Rows are points. Each copy is the shape, with its points in the same order, turned, moved and blurred by noise. Some copies are also mirrored. Which?

Shape (7 x 2):
[[-27  16]
 [-10  -3]
 [-24  15]
 [ 54 -37]
 [ 12  10]
 [ 35 -13]
 [  0  23]]
Copy 1 (7 x 2):
[[ 15 -39]
 [ -4 -23]
 [ 16 -35]
 [-46  38]
 [  6  -1]
 [-19  21]
 [ 20 -11]]
Copy 1 is: mirrored
Copy 2 (7 x 2):
[[-31  18]
 [-13   4]
 [-28  20]
 [ 60 -13]
 [  5  20]
 [ 36   6]
 [-11  34]]
Copy 2 is: only turned
Copy 3 (7 x 2):
[[ 16  30]
 [ 13   5]
 [ 17  26]
 [-14 -57]
 [-11   4]
 [-19 -29]
 [ -9  20]]
Copy 3 is: mirrored

Shape (7 x 3):
[[-15  20 -14]
 [ -5  -3  51]
 [ -3  31  -7]
 [  9  17 -29]
 [-14 -15   5]
 [-23  33  32]
 [-31  10  -9]]
Copy 1 (7 x 3):
[[-15  11 -18]
 [ -1  10  53]
 [ -9  22 -18]
 [  9  15 -36]
 [ -2 -17   6]
 [-32  27  19]
 [-27  -4  -7]]
Copy 1 is: only turned
Copy 2 (7 x 3):
[[-15  18  -7]
 [ -4   7  60]
 [ -5  32  -1]
 [ 11  20 -24]
 [ -7 -13  16]
 [-27  34  37]
 [-28   4   0]]
Copy 2 is: only turned

Shape (8 x 4):
[[-11 -19 -11  15]
 [-20 -20  -1  30]
 [ -7 -26 -12 -23]
 [-23  46  -8 -18]
 [ 24 -36 -29 -23]
 [ 39  -5  18  21]
 [-28  28 -19 -36]
 [ -9  20  52 -12]]
Copy 1 (8 x 4):
[[ -9   1 -28  21]
 [-19  -8 -20  35]
 [ -5  -8 -38 -16]
 [ 52 -22   4   3]
 [ -3  25 -54 -27]
 [-17  42   9   5]
 [ 47 -28 -17  -9]
 [ -6 -19  41 -10]]
Copy 1 is: mirrored
Copy 2 (8 x 4):
[[-14  10  -5  21]
 [-37  12  -4  29]
 [ 11 -14  -4   4]
 [-14  10 -44 -41]
 [ 39   1  -1  26]
 [  2  51  16   0]
 [ -3 -17 -45 -33]
 [-24  22  17 -54]]
Copy 2 is: only turned
Copy 3 (8 x 4):
[[ 15 -22 -20   2]
 [  9 -35 -17  16]
 [  2  -1 -24 -29]
 [ 25  -8  48 -25]
 [ 27  27 -42 -20]
 [ 13  24 -10  43]
 [ 16  -8  33 -45]
 [-32   8  39  14]]
Copy 3 is: mirrored
Copy 4 (8 x 4):
[[ 11  -4  11  22]
 [ 22 -14   5  32]
 [ -7 -15  35  -1]
 [-25  -3 -33 -14]
 [-14  17  60   0]
 [ 43  42  17  -6]
 [-33 -11 -16 -15]
 [ 37  -6 -19 -43]]
Copy 4 is: mirrored

Shape (9 x 6):
[[  1  -1   3  60   7   2]
 [  4 -11  -7 -24  12  31]
 [  0   8  34 -19   7   0]
 [ 18  -2  23  -8  41   4]
 [-25  -6  27   2 -20   7]
 [-27  22  22   7  25   4]
 [ 19 -19 -32   6  -9 -13]
 [  8 -10 -13  32   5 -14]
 [ -7  32  17 -31 -13  46]]
Copy 1 (9 x 6):
[[ 21 -28  26  49 -16  21]
 [-11   4  13 -25  23  19]
 [ -3 -13  12 -24 -14 -18]
 [ -4 -36  30  -7  18 -22]
 [ -9 -11  -1 -17 -40  14]
 [-17  -7  40  10 -21 -16]
 [  5  -5 -22  22  29  22]
 [ 11 -24  -3  36   2  19]
 [  7  35  28 -41 -17   2]]
Copy 1 is: only turned
Copy 2 (9 x 6):
[[ 11 -23 -22   5   3 -43]
 [ -6   1   7 -25  18  30]
 [ -8  26  29  11  15   1]
 [  0 -10  23  18  37  10]
 [-25  29   1  -7  -6 -12]
 [  4  27 -10  19  28  -6]
 [ 11 -28   6 -13 -31  12]
 [ 12 -25 -10   5 -13 -13]
 [ 10  49  17 -35  27  11]]
Copy 2 is: mirrored
Copy 3 (9 x 6):
[[ -8  -2  17  23 -48 -18]
 [  2  -3 -10  14  18  37]
 [-32  -8  16  -9  25  14]
 [-33 -23  16  30  15  23]
 [-22  13  -4 -25  -8   1]
 [-39  15   2  19  10 -11]
 [ 36 -30   2   6 -10   5]
 [ 15 -19   9  16 -26 -14]
 [ -5  46  16  -6  35  33]]
Copy 3 is: only turned
Copy 4 (9 x 6):
[[ 30  -4 -25  57  13 -17]
 [ -1   5   3 -15  18   8]
 [ -3   0  41  14  14  -9]
 [  4  -4  16   3  23 -31]
 [  9   0  25  30   5  25]
 [-12  -3  16  36  36  -9]
 [ -4 -14 -18  11 -34 -10]
 [ 11 -20 -19  36 -15 -17]
 [-17  43  31  -3  22  28]]
Copy 4 is: only turned

Shape (14 x 8):
[[-15  37 -23 -31 -23 -11   3   7]
 [ -2   5  -2  15  23 -12  12  10]
 [-15  -3  -4  18  -4 -40 -23  31]
 [ 15 -41   3   4 -28 -14  17   4]
 [ 20   1   8 -12  15   1   8   2]
 [ -4  -2   5   6  -4   6   0   9]
 [ 35   0  -7  23   8  23 -32 -14]
 [ 22   5  14   8 -40 -29  22  22]
 [-24  19 -14 -22 -21   3  26  -5]
 [ -4   8 -12   6   0   6 -23  22]
 [ 21  39  24   6  28 -20  14  26]
 [ 36  42  35  -9   0  23  -1  15]
 [-11 -33  -5   4 -22   0 -37 -37]
 [-15  -8   5  18   8 -25  46   7]]
Copy 1 (14 x 8):
[[ 12  51 -30 -18  35  18   8 -11]
 [-19   4  -3  17  38   0  -7  -3]
 [  1   8   6 -14  53 -19   6  32]
 [ 23  -6   0  17   0 -21  30   0]
 [  1  -2   5   8  20  17  -7 -24]
 [-10   3  -6  -4  14   7   6   2]
 [  0   3  30  15  -1  43 -16  24]
 [  3  27  18  -1  24 -15  49 -13]
 [ -4  40 -41  -2  13   4  10 -18]
 [ -6   6  -7 -10  32  23   3  22]
 [-30  12  28  -3  54  12   1 -32]
 [-23  14  30 -24  14  45  10 -35]
 [ 28  12  -6  -5 -23  -9 -26  34]
 [-24   8 -15  28  31 -33   9 -17]]
Copy 1 is: only turned
Copy 2 (14 x 8):
[[-12  -3  31 -20 -60   6  15  31]
 [  0  -8   9   3  -5 -19  36   6]
 [-25 -35   5   7 -25 -38  -1  -3]
 [ 25 -40  -3 -13  -6  13  -4  -9]
 [ 14   9  11 -25  -6  -8  20   2]
 [  8  -6  22   0 -10  -6   5   4]
 [ 11  41  -8  10  -7  -7 -11 -13]
 [ 26 -39  21 -12 -46  -5  12 -25]
 [ -1 -13  36  -9 -36  25  24  34]
 [ -4   4  15   6 -22 -23  -8  17]
 [ 10   7  31 -16 -24 -47  48 -14]
 [ 33  34  49 -23 -30 -23  13 -16]
 [-28   0  -1  -2   3  34 -34  -6]
 [  6 -41  15   4   0  -2  50   3]]
Copy 2 is: only turned

Shape (15 x 9):
[[  2 -35 -16  17   3  -5  29  -9  -3]
 [-28  21  -9  19   7 -15   3  -7  15]
 [-38 -10   0 -28   2  16  -9   5  -9]
 [  8 -27 -26  18   5   6 -17  -2   8]
 [  2 -12  -1 -11 -20   1 -22 -17  12]
 [  9 -11  -4   0  -9  21 -12   5  22]
 [-18 -14 -33  -2  -1   6 -21  14  10]
 [ 10   4  25   6   5 -23 -15  18  -5]
 [ 11 -26 -22 -21   9  22   0  -6  -7]
 [ -4  -9 -27  17  14  13   3  22  31]
 [ -5 -19 -19   9  -2   3 -21  20 -17]
 [  4 -17  12  15  13 -20  13 -17  15]
 [  6 -20 -11  31  27  16   0 -23 -37]
 [ -4  -2 -12  12 -11 -35   7   1  -5]
 [-17 -11   1 -14  10  34  17  30  11]]
Copy 1 (15 x 9):
[[ -6  -9 -24 -20   6  21 -19 -13 -25]
 [  1  12   2 -20 -12 -22 -28  15   6]
 [ -3  -8 -18   1   9  -2  -4  -6  48]
 [ -8 -31  -9   1  16 -15 -18  -8 -21]
 [  7 -37   6 -12  -9 -14  -8 -28  10]
 [  0 -28   2  18 -11  -5 -13 -14  -2]
 [ 10 -29 -13   8  15 -16 -26   5  12]
 [  0  -6  32  -9   5  -1  20  11   0]
 [  6 -16 -23  11  18  -2  -3 -35  -3]
 [  3 -13 -16  25  -6 -11 -28  17 -15]
 [ -5 -27   4   0  33   1 -14   4   3]
 [ -4   0  -8 -26 -16  -4   6  -4 -24]
 [-41   4  -8 -14  36  -6 -14 -28 -24]
 [ 15  -7  11 -34   7   4 -14   8  -9]
 [ -4  -1 -18  35  -5  18  -9   0  18]]
Copy 1 is: only turned
Copy 2 (15 x 9):
[[ 14 -18  22  27 -30   2 -21 -13 -10]
 [-16  12 -13  10 -12  26  13 -14 -19]
 [-25  -6  11 -21   2   2 -14 -19  24]
 [ 10   1  11   5 -15  23 -33  19 -10]
 [ 19  20   3   1  15   4 -14   3  13]
 [ 20  -1  -8 -14  -9   7 -15  10   9]
 [-17  -3  -9  -5  -2  20 -36   8   1]
 [ -4  -1   6  15  -6  13  28  27  22]
 [  2  -4  25 -13 -13 -18 -34   8   0]
 [ -4 -12 -21  -4 -36  19 -23  10 -13]
 [-11 -18  18   5   3  21 -22  22   4]
 [ 14  16  12  27 -34  10   9  -4   2]
 [  4  -9  60  -2 -20  17  -7   8 -29]
 [ -7  -2   1  41   0   8   5   3  -5]
 [ -9 -32  -8 -28 -28  -3 -10  -9  16]]
Copy 2 is: mirrored
Copy 3 (15 x 9):
[[-27   1  -8  29  25 -19  25   6  14]
 [  0  -1  10   4   4  -2  27  10 -33]
 [ -7   8  -8  -5  -8 -13 -24  38   0]
 [-19  -8 -23  -1  -5 -31  24  -7   9]
 [ 13  23 -10 -18  -3 -19  17  10  14]
 [  9  -7  -4  -1 -15 -25  13   8  20]
 [ -6  -6 -33   0 -13 -31   7  16 -11]
 [ 18 -11   1 -15  27  -1  -7 -17   2]
 [-21  -2 -28  -1  -5  -9   8  23  32]
 [ -3 -35 -10  12 -10 -28  28  12  -5]
 [-12  -4 -29   2  -1 -23  -9  -9  -1]
 [-12   2  11  -6  33 -12  33   0   9]
 [-57   0  -8   0   1   5  10 -22  14]
 [  3  10 -16  10  30  -4  15  -5 -13]
 [ -6 -28   6  19  -9 -18 -14  35  16]]
Copy 3 is: mirrored
Copy 4 (15 x 9):
[[-14  -6 -31  28 -39  -6   0  11  -3]
 [ -4 -30 -29   6  13  11  13 -13 -23]
 [-28 -22  14  -6   6   1 -11  33  -2]
 [-12  13 -28   2 -12  -4  21   9  21]
 [-22   9   6 -18 -14  -2   8 -13  -3]
 [-21  11   1  11   3   4   8  -5  17]
 [-31 -12 -20  -7  11 -15  19  18  17]
 [ 19   1 -11   3   6 -16 -23 -12  -6]
 [ -8  -3   8   6 -28  -2  10  26  20]
 [-13 -14 -32  23   8  -4  23  -1  26]
 [ -8   8 -24   1   8 -21   7  27   8]
 [  5 -17 -28   8 -29   9 -12 -21  -4]
 [ 17  10 -37  10 -26  23   6  41  -7]
 [ -1  -9 -22   3  -9 -26   4  -6 -29]
 [-23 -19   6  44  10   6 -10  17  23]]
Copy 4 is: only turned

Shape (15 x 11):
[[  1   7  -2  46 -11  -1   7  -1  -8   3 -10]
 [  5   0  -8  -6  -1  -8   9 -11  -6  16  31]
 [ 18   5  -1   3  -9 -11  -4  10  33  -2   6]
 [  9  13   1 -19  13 -20  -5 -11   5  19 -12]
 [ 16  -5  11 -14  18 -16  -5  -6  -5  -2  -5]
 [ -9  11  -4 -18  24   7   3  -4  -5  -1  -1]
 [-23 -31  11  26  14 -24   6 -12   2  28  -6]
 [ 20 -60   0 -17 -33 -10   4  -4  -2  -8  -4]
 [  5  11 -10 -10  10 -13 -39  -1  -3  24  -2]
 [ 24  -5   4   6  25   5   3   7  12   2  -5]
 [ 16   6  -8   6  14  -3   3  51  13  16   2]
 [ -9 -25  -9  -7  20 -36  -3 -12   0   2  -6]
 [ 21  -1  -9  -2   4   2   6  -3  -3   5  -3]
 [ 23   2  -5  -8   9   2   0 -13   3   8  -8]
 [ 24   3   9 -13   6  -1  -1   1  -2  -1   1]]
Copy 1 (15 x 11):
[[ 11   9  -1  11  21  -2  -1  -9 -15  -7 -31]
 [-17  14 -14  -4 -12  21  -7   5 -17   6   3]
 [ -2  -4   0  17 -16 -16  -7   5  15  12  -1]
 [-12   3 -27 -12   9 -13 -21  24   6   0   7]
 [  1  -1 -12  -2  15  -2 -13  25  -8   9  21]
 [-11  -3   0 -24  12   9 -14   6   0 -12  21]
 [-31 -10  -7  -8  36  -1  -4  11 -31  28 -24]
 [  1 -16 -37  15   7   6  35  -8 -13  45  22]
 [-15 -22 -28   8   2   6 -26  30  -1 -20   1]
 [ -1   5  10  11  22   6 -10  12  13  10  10]
 [-27   7  16  26  10  -4  13  19  17 -17   3]
 [-28 -14 -18  -1  21 -12 -16   8 -29  19  20]
 [ -1  10 -13   5  11  11  -6   3   5   2   8]
 [  0   5 -19   1  14   7 -14   6  10   5  13]
 [  8   4  -9  -1   4   6  -3  21   5   6  19]]
Copy 1 is: only turned
Copy 2 (15 x 11):
[[-17  -1   5  38 -10   8   3  17 -16 -15 -15]
 [  6  17  -4  11   8   8   9  -7 -10  10  25]
 [-12   6  14  16 -14 -16  11  19  12  19  12]
 [  0 -12  13   9   9  -5   7 -18  18  21   5]
 [ 10   1  21   4  19 -15  17  -7   9   8  -7]
 [ 21  -2   1  -2   5  -1  -2  -8  22  -3  -3]
 [-22 -12  21  12  39  28   6  22  -5  -8  12]
 [  3   1  16 -29  12 -13  31  29 -43  24   1]
 [ -9 -15  10  14  12 -28 -15 -20   4   8  18]
 [  6   9   7  20  15 -17   6  20  15  14 -15]
 [-35  26  -6  10   7 -20 -10  11  26  13  -9]
 [ -4 -15  11  -8  34  -7  26   3   4  -2  15]
 [  6   4  -2  12   5 -12   6   3  -4  15  -8]
 [ 13  -9   3  17   9 -13   4   1   0  22  -8]
 [ 12  12  18   7   6 -16   4  -4   1  19  -8]]
Copy 2 is: only turned
Copy 3 (15 x 11):
[[ 19   0   7  27   3  17  28  -4 -11  13   3]
 [-13  11   7  10   6   5 -24   1 -11  18  17]
 [  9   5 -21  21  -3  -1 -12   1  26   9  -2]
 [ -3 -14   6   7  25 -22 -14   2  13   4   9]
 [ 12 -14   9  -9   7 -12 -15  10   6  -8  12]
 [-19  -7  -1 -13  20   0   3   8   4  -4   7]
 [ 15 -12  48   9   6  19   2  13  16  32   7]
 [ 27 -26   8 -13 -38   2 -40 -12 -12  25 -14]
 [ -4   4  17  14  27 -24 -11  11   6  -4 -21]
 [ 15 -12  -7   2  17  20 -12   4  17 -12   6]
 [ 25  12 -26   2  33  15  -8  20  20  16 -16]
 [  2 -25  27   0  -4  -5 -11  33   9  17   5]
 [  5 -12  -9   9  10   8 -14  -1  -8   0   2]
 [  3 -20  -2   9  16  -3 -16  -5   1  -7   4]
 [ 10  -3  -8  -4  10  -7 -19  -5   2  -8   8]]
Copy 3 is: only turned
